Each row is a point. The points of each table are mixes of a few directions, plus a little noise. How many directions does each table use, and how many do they share? Where both have some left over, give the other angles between the two spaces (their principal angles), to ten degrees, smallest first.

First, 5 rows:
0: -0.007  0.010 -0.014
1:  0.002  0.017  0.075
2:  0.002  0.009  0.054
3:  0.018 -0.058 -0.102
4: -0.016  0.024 -0.017
Second, 6 rows:
0:  0.008  0.008  0.031
1: -0.046  0.022  0.005
2: -0.037  0.028  0.035
3: -0.024  0.015  0.011
4:  0.025 -0.050 -0.107
5:  0.075 -0.022  0.023
Directions: first 2, second 2, shared 1; angles 40

First:
0: -0.059 -0.015  0.035  0.016  0.062 -0.002
1: -0.007  0.024 -0.018  0.028  0.035  0.013
2: -0.013 -0.005  0.009  0.038  0.034  0.008
3:  0.102 -0.074 -0.035 -0.070 -0.097 -0.003
4: -0.055  0.036  0.017 -0.002  0.028 -0.007
5:  0.061 -0.040 -0.049 -0.060 -0.026  0.013
6: -0.038  0.040 -0.002 -0.008  0.027 -0.004
7:  0.005  0.036  0.043  0.053 -0.062 -0.019
Second (6 x 6):
0:  0.026  0.059 -0.034  0.007 -0.034  0.004
1:  0.017  0.041 -0.022  0.006 -0.023  0.002
2:  0.009  0.020 -0.010  0.003 -0.010  0.001
3: -0.059 -0.136  0.076 -0.018  0.077 -0.007
4: -0.023 -0.053  0.030 -0.007  0.030 -0.003
5:  0.031  0.070 -0.040  0.010 -0.040  0.004
Directions: first 4, second 1, shared 1

First:
0:  0.080  0.022  0.039  0.027  0.018 -0.016  0.081  0.000  0.013  0.020 -0.008
1: -0.143 -0.028 -0.045 -0.065 -0.046  0.032 -0.119  0.022 -0.051 -0.013  0.005
2: -0.017 -0.019 -0.035  0.017  0.009  0.000 -0.050 -0.026  0.030 -0.035  0.012
3: -0.053 -0.017 -0.028 -0.013 -0.011  0.010 -0.057 -0.003 -0.005 -0.017  0.007
4: -0.009  0.034  0.062 -0.059 -0.035  0.014  0.068  0.068 -0.084  0.072 -0.026
5:  0.035 -0.012 -0.023  0.045  0.028 -0.012 -0.011 -0.039  0.054 -0.035  0.012
6:  0.095  0.032  0.056  0.022  0.017 -0.017  0.109  0.011  0.003  0.037 -0.012
7:  0.010  0.005  0.008  0.001  0.000  0.000  0.015  0.003 -0.003  0.007 -0.002
8:  0.003 -0.019 -0.032  0.030  0.020 -0.006 -0.035 -0.035  0.045 -0.037  0.014
Second:
0:  0.075  0.069 -0.014 -0.077  0.046  0.072 -0.052  0.070  0.110  0.036 -0.004
1:  0.000  0.007  0.023 -0.007 -0.032 -0.014  0.028 -0.036  0.012 -0.032 -0.002
2: -0.017  0.033 -0.016 -0.037  0.021  0.042 -0.002  0.056  0.013  0.034 -0.007
3: -0.010  0.012  0.020  0.004 -0.026 -0.014  0.055 -0.035  0.011 -0.030 -0.003
4:  0.005 -0.005  0.026 -0.018 -0.042 -0.017 -0.009 -0.038  0.004 -0.032  0.000
5:  0.016 -0.008  0.003  0.043  0.008 -0.024  0.042 -0.032  0.007 -0.019  0.003
6: -0.053  0.003  0.002 -0.005 -0.018  0.001  0.033  0.005 -0.033  0.002 -0.006
7: -0.013  0.010  0.016  0.000 -0.023 -0.010  0.042 -0.025  0.006 -0.023 -0.003
8: -0.011  0.032  0.020 -0.031 -0.025  0.010  0.039 -0.010  0.028 -0.019 -0.007
9: -0.062 -0.025 -0.041  0.051  0.043  0.002  0.024  0.046 -0.076  0.048  0.001
10:  0.069 -0.127 -0.040  0.076  0.047 -0.048 -0.200  0.001 -0.083  0.035  0.027
Directions: first 2, second 4, shared 1; angles 60

First:
0:  0.006  0.008 -0.061 -0.027 -0.009  0.024  0.004  0.030 -0.012 -0.005 -0.011  0.007  0.005  0.012 -0.009  0.021 -0.051 -0.025
1:  0.018 -0.016  0.050  0.018  0.024 -0.001 -0.018 -0.031  0.030 -0.013 -0.005  0.004 -0.011 -0.005  0.019 -0.041  0.035  0.024
2: -0.057  0.011  0.065  0.040 -0.027 -0.066  0.027 -0.020 -0.029  0.044  0.041 -0.031  0.006 -0.022 -0.016  0.029  0.069  0.018
3:  0.074 -0.014 -0.087 -0.053  0.035  0.089 -0.034  0.029  0.038 -0.056 -0.054  0.040 -0.007  0.029  0.021 -0.038 -0.092 -0.025
4:  0.003 -0.002  0.003  0.001  0.003  0.001 -0.003 -0.002  0.003 -0.003 -0.001  0.001 -0.001  0.000  0.002 -0.004  0.001  0.002
5: -0.057  0.010  0.081  0.048 -0.024 -0.072  0.025 -0.028 -0.026  0.044  0.043 -0.032  0.003 -0.025 -0.014  0.022  0.082  0.027
6:  0.110 -0.023 -0.126 -0.077  0.053  0.131 -0.052  0.039  0.058 -0.085 -0.079  0.060 -0.011  0.043  0.032 -0.058 -0.133 -0.037
7: -0.061  0.022  0.014  0.019 -0.041 -0.054  0.038  0.008 -0.048  0.047  0.037 -0.029  0.014 -0.015 -0.029  0.057  0.028 -0.003
8: -0.006  0.010 -0.037 -0.014 -0.012  0.007  0.008  0.021 -0.015  0.005 -0.001  0.001  0.007  0.006 -0.011  0.022 -0.029 -0.018
9: -0.031 -0.004  0.098  0.048 -0.002 -0.057  0.006 -0.044  0.001  0.024  0.032 -0.021 -0.006 -0.024  0.005 -0.012  0.090  0.038
Second (9 x 18):
0: -0.004  0.010 -0.044 -0.018 -0.013  0.010  0.009  0.024 -0.016  0.003 -0.003  0.001  0.007  0.007 -0.012  0.025 -0.034 -0.020
1:  0.011 -0.023  0.104  0.042  0.030 -0.023 -0.021 -0.056  0.039 -0.008  0.007 -0.003 -0.017 -0.017  0.027 -0.058  0.080  0.046
2: -0.004  0.009 -0.042 -0.017 -0.012  0.009  0.008  0.023 -0.016  0.003 -0.003  0.001  0.007  0.007 -0.011  0.024 -0.032 -0.019
3:  0.007 -0.016  0.072  0.029  0.020 -0.016 -0.014 -0.039  0.027 -0.005  0.005 -0.002 -0.012 -0.011  0.019 -0.040  0.055  0.032
4: -0.018  0.038 -0.173 -0.069 -0.049  0.039  0.035  0.094 -0.064  0.013 -0.012  0.005  0.028  0.028 -0.045  0.098 -0.134 -0.077
5: -0.010  0.022 -0.101 -0.041 -0.029  0.023  0.020  0.055 -0.038  0.008 -0.007  0.003  0.016  0.016 -0.026  0.057 -0.078 -0.045
6:  0.010 -0.021  0.097  0.039  0.028 -0.022 -0.019 -0.053  0.036 -0.007  0.007 -0.003 -0.016 -0.015  0.025 -0.055  0.075  0.043
7: -0.004  0.008 -0.035 -0.014 -0.010  0.008  0.007  0.019 -0.013  0.003 -0.002  0.001  0.006  0.006 -0.009  0.020 -0.027 -0.016
8:  0.013 -0.027  0.123  0.049  0.035 -0.028 -0.025 -0.067  0.046 -0.009  0.008 -0.004 -0.020 -0.020  0.032 -0.069  0.095  0.055
Directions: first 2, second 1, shared 1

First (11 x 24):
0:  0.000 -0.022 -0.024 -0.010 -0.079 -0.092 -0.044  0.030 -0.136 -0.040  0.049  0.107  0.173 -0.012  0.087  0.030 -0.128 -0.002 -0.085  0.119  0.120  0.048 -0.002 -0.006
1: -0.009 -0.011 -0.025  0.033 -0.002  0.093  0.063 -0.041 -0.049  0.010 -0.005  0.031  0.020  0.035  0.002  0.003  0.023 -0.014  0.023 -0.039 -0.053  0.032 -0.009 -0.044
2: -0.013 -0.017 -0.036  0.045 -0.006  0.131  0.093 -0.060 -0.075  0.016 -0.005  0.052  0.039  0.052  0.006  0.005  0.030 -0.019  0.028 -0.052 -0.074  0.053 -0.014 -0.062
3:  0.003  0.016  0.025 -0.017  0.031 -0.028 -0.028  0.019  0.084  0.011 -0.015 -0.062 -0.079 -0.019 -0.034 -0.014  0.027  0.010  0.018 -0.016 -0.008 -0.041  0.005  0.033
4: -0.001 -0.005 -0.010  0.011 -0.007  0.018  0.013 -0.010 -0.024  0.000  0.004  0.016  0.020  0.007  0.010  0.003 -0.006 -0.006 -0.002 -0.002 -0.007  0.016 -0.002 -0.012
5:  0.007  0.019  0.030 -0.025  0.037 -0.047 -0.039  0.026  0.098  0.008 -0.016 -0.071 -0.087 -0.025 -0.035 -0.015  0.028  0.009  0.012 -0.011  0.001 -0.047  0.008  0.040
6:  0.000  0.009  0.018 -0.004  0.032  0.014  0.002  0.000  0.069  0.014 -0.019 -0.052 -0.079 -0.006 -0.036 -0.011  0.046  0.001  0.030 -0.038 -0.035 -0.031  0.003  0.014
7:  0.012  0.011  0.030 -0.040 -0.009 -0.127 -0.087  0.060  0.044 -0.017  0.013 -0.029 -0.007 -0.047  0.012 -0.002 -0.050  0.016 -0.037  0.064  0.082 -0.040  0.013  0.055
8: -0.004  0.003  0.003  0.006  0.013  0.022  0.012 -0.008  0.017  0.008 -0.007 -0.015 -0.031  0.006 -0.015 -0.003  0.023 -0.001  0.016 -0.023 -0.025 -0.006 -0.002 -0.002
9: -0.003 -0.011 -0.015 -0.003 -0.033 -0.028 -0.010  0.005 -0.061 -0.017  0.019  0.047  0.073 -0.003  0.035  0.013 -0.046 -0.004 -0.031  0.042  0.040  0.024 -0.003 -0.008
10: -0.002  0.008  0.001  0.007  0.024  0.042  0.024 -0.015  0.032  0.014 -0.015 -0.025 -0.046  0.009 -0.023 -0.006  0.039  0.000  0.025 -0.042 -0.044 -0.007 -0.001 -0.007
Second, 9 rows:
0:  0.007 -0.016 -0.005 -0.001  0.044 -0.005  0.018  0.008  0.027  0.036  0.023 -0.051 -0.015  0.025 -0.009  0.024 -0.009  0.044  0.007 -0.005 -0.024 -0.041 -0.009 -0.007
1:  0.045 -0.064  0.008 -0.037 -0.028 -0.005  0.036  0.051 -0.028 -0.037 -0.046  0.038  0.059 -0.030  0.005 -0.007 -0.045 -0.020  0.023  0.018  0.032  0.019  0.023 -0.067
2: -0.055  0.102  0.016  0.025 -0.084 -0.002 -0.095 -0.055 -0.022 -0.063 -0.024  0.082 -0.032 -0.051  0.013 -0.062  0.065 -0.093 -0.038  0.000  0.043  0.074  0.006  0.090
3: -0.058  0.053 -0.041  0.070  0.115  0.041  0.017 -0.082  0.042  0.126  0.120 -0.119 -0.073  0.114 -0.011  0.066  0.044  0.107 -0.021 -0.041 -0.109 -0.078 -0.057  0.057
4:  0.007 -0.022 -0.011  0.003  0.024  0.012  0.030  0.002 -0.004  0.023  0.015 -0.018  0.012  0.023  0.000  0.020 -0.013  0.026  0.007 -0.004 -0.021 -0.015 -0.007 -0.022
5:  0.032 -0.043  0.008 -0.028 -0.002 -0.015  0.021  0.040  0.003 -0.013 -0.024  0.001  0.023 -0.016 -0.003  0.001 -0.030  0.002  0.017  0.011  0.016 -0.006  0.013 -0.039
6:  0.032 -0.038  0.014 -0.033  0.018 -0.034  0.008  0.048  0.034 -0.001 -0.017 -0.032 -0.004 -0.016 -0.013  0.005 -0.027  0.018  0.017  0.010  0.015 -0.030  0.012 -0.023
7: -0.025  0.026 -0.014  0.027 -0.056  0.047  0.000 -0.043 -0.072 -0.032 -0.008  0.082  0.040 -0.003  0.023 -0.019  0.018 -0.052 -0.015 -0.004  0.006  0.067 -0.002  0.001
8:  0.014  0.002  0.025 -0.027 -0.030 -0.038 -0.034  0.031  0.019 -0.040 -0.038  0.016 -0.010 -0.047 -0.006 -0.028 -0.003 -0.033  0.003  0.014  0.042  0.010  0.020  0.010
Directions: first 2, second 3, shared 1; angles 60

First, 9 rows:
0: -0.051 -0.013 -0.066  0.036 -0.047 -0.022  0.080  0.004  0.031  0.028  0.005 -0.027 -0.029 -0.010 -0.029  0.001 -0.013  0.037  0.024  0.005 -0.029 -0.022  0.037  0.021 -0.013 -0.036 -0.008  0.009 -0.045 -0.032 -0.014 -0.058
1: -0.063 -0.023 -0.045  0.073 -0.033 -0.027  0.107  0.029 -0.020 -0.015  0.017 -0.081 -0.059  0.007 -0.063  0.029  0.002 -0.025  0.011 -0.011 -0.084 -0.010  0.058  0.059 -0.024 -0.057 -0.038  0.011 -0.042 -0.047  0.007 -0.072
2:  0.035 -0.094 -0.002  0.044  0.003 -0.026 -0.006  0.000 -0.013 -0.038 -0.025 -0.031 -0.027  0.057  0.052  0.077 -0.025 -0.074 -0.082 -0.001  0.020 -0.028 -0.002 -0.067  0.033 -0.012  0.006 -0.020  0.041 -0.045  0.045 -0.005
3: -0.011 -0.024 -0.007 -0.002  0.021 -0.053  0.050  0.064 -0.010 -0.066 -0.008  0.021  0.011  0.082  0.008  0.070 -0.087 -0.090 -0.033 -0.047 -0.012  0.000 -0.001  0.030 -0.021 -0.107  0.048 -0.006 -0.016 -0.047  0.016 -0.034
4:  0.016  0.045  0.038 -0.051  0.026  0.008 -0.016  0.011 -0.027 -0.034  0.037  0.049  0.037  0.016  0.027  0.012 -0.030 -0.052 -0.047 -0.018  0.032  0.019 -0.039 -0.022 -0.014  0.023  0.036 -0.025  0.011  0.015  0.030  0.046
5:  0.041 -0.037 -0.014 -0.017 -0.006  0.008 -0.067 -0.037  0.064  0.054 -0.058  0.040  0.021 -0.011  0.050 -0.029  0.004  0.080  0.025  0.031  0.061 -0.021 -0.016 -0.049  0.041  0.017  0.013  0.013  0.016  0.010 -0.035  0.013
6: -0.001  0.049 -0.023 -0.034 -0.031  0.022 -0.039 -0.069  0.001  0.038  0.054  0.024  0.005 -0.070  0.003 -0.040  0.042  0.043 -0.012  0.016  0.049 -0.013 -0.028 -0.071 -0.012  0.118  0.016 -0.047  0.045  0.068  0.015  0.035
7:  0.013  0.084  0.098 -0.028  0.037  0.086 -0.032  0.007 -0.026  0.029  0.009 -0.006  0.026 -0.054 -0.021 -0.085  0.069  0.055  0.053  0.034 -0.035  0.062 -0.001  0.067  0.013  0.054 -0.072  0.057 -0.049  0.025 -0.027  0.067
8:  0.021  0.014  0.019 -0.020  0.029  0.005 -0.076 -0.010 -0.003  0.003 -0.033  0.012  0.015 -0.017 -0.026 -0.034  0.037  0.026  0.061 -0.008 -0.003  0.012 -0.008  0.032 -0.001 -0.001  0.000  0.008  0.039  0.055 -0.036  0.008
Second (9 x 32):
0: -0.006 -0.017 -0.050  0.015 -0.047 -0.026 -0.012 -0.042 -0.010  0.083 -0.051  0.039  0.093  0.019  0.051  0.015 -0.072  0.037  0.036  0.014  0.033 -0.007  0.009  0.038 -0.004 -0.063 -0.083  0.049 -0.057 -0.033 -0.066  0.048
1: -0.004  0.001 -0.010  0.008 -0.003 -0.004  0.013 -0.017  0.000 -0.002  0.005  0.008  0.006  0.017  0.006  0.007 -0.010 -0.016 -0.004  0.008  0.001 -0.008 -0.010 -0.006  0.002 -0.007 -0.010  0.000  0.001  0.006 -0.005  0.007
2:  0.007  0.033 -0.044 -0.006  0.019  0.014  0.016  0.027  0.015 -0.025  0.051 -0.063 -0.066  0.006 -0.027  0.009  0.030 -0.076 -0.035 -0.021  0.005 -0.031  0.020 -0.013  0.008  0.108  0.033 -0.028  0.021  0.032  0.044 -0.018
3:  0.036  0.020 -0.092 -0.029 -0.031 -0.020 -0.086  0.014 -0.009  0.133 -0.038  0.004  0.079 -0.030  0.020 -0.002 -0.014  0.078  0.084 -0.020  0.051 -0.017  0.050  0.064 -0.022  0.048 -0.065  0.040 -0.049 -0.019 -0.087  0.043
4: -0.039 -0.052  0.053  0.024 -0.010  0.019  0.050  0.008  0.009 -0.054 -0.024 -0.029 -0.028 -0.005  0.012  0.005 -0.042 -0.028 -0.072  0.000 -0.012  0.029  0.015  0.004  0.017 -0.063  0.013  0.017 -0.023 -0.040  0.068 -0.020
5: -0.021 -0.010  0.087  0.002  0.050  0.042  0.057  0.050  0.018 -0.138  0.053 -0.068 -0.134 -0.018 -0.052 -0.010  0.053 -0.078 -0.098 -0.015 -0.047  0.022  0.002 -0.044  0.017  0.037  0.105 -0.049  0.050  0.016  0.129 -0.071
6:  0.026  0.027  0.033 -0.022  0.028 -0.010 -0.035 -0.002 -0.012 -0.006  0.018  0.047  0.005 -0.010 -0.026 -0.022  0.061  0.046  0.051  0.010 -0.020  0.006 -0.043 -0.031 -0.015  0.003  0.027 -0.033  0.051  0.034 -0.039 -0.006
7: -0.002 -0.031  0.094 -0.011  0.016  0.008 -0.019  0.019 -0.009 -0.032 -0.028  0.029 -0.001 -0.039 -0.013 -0.027  0.027  0.070  0.012  0.006 -0.029  0.052 -0.014 -0.004 -0.009 -0.069  0.032 -0.003  0.015 -0.022  0.007 -0.023
8:  0.002  0.026 -0.074  0.019 -0.020 -0.027  0.017 -0.060 -0.004  0.043  0.013  0.033  0.049  0.059  0.028  0.027 -0.034 -0.038  0.021  0.020  0.021 -0.046 -0.028 -0.010  0.005  0.004 -0.055  0.005 -0.006  0.025 -0.052  0.042
Directions: first 6, second 4, shared 0; angles 30, 40, 70, 70
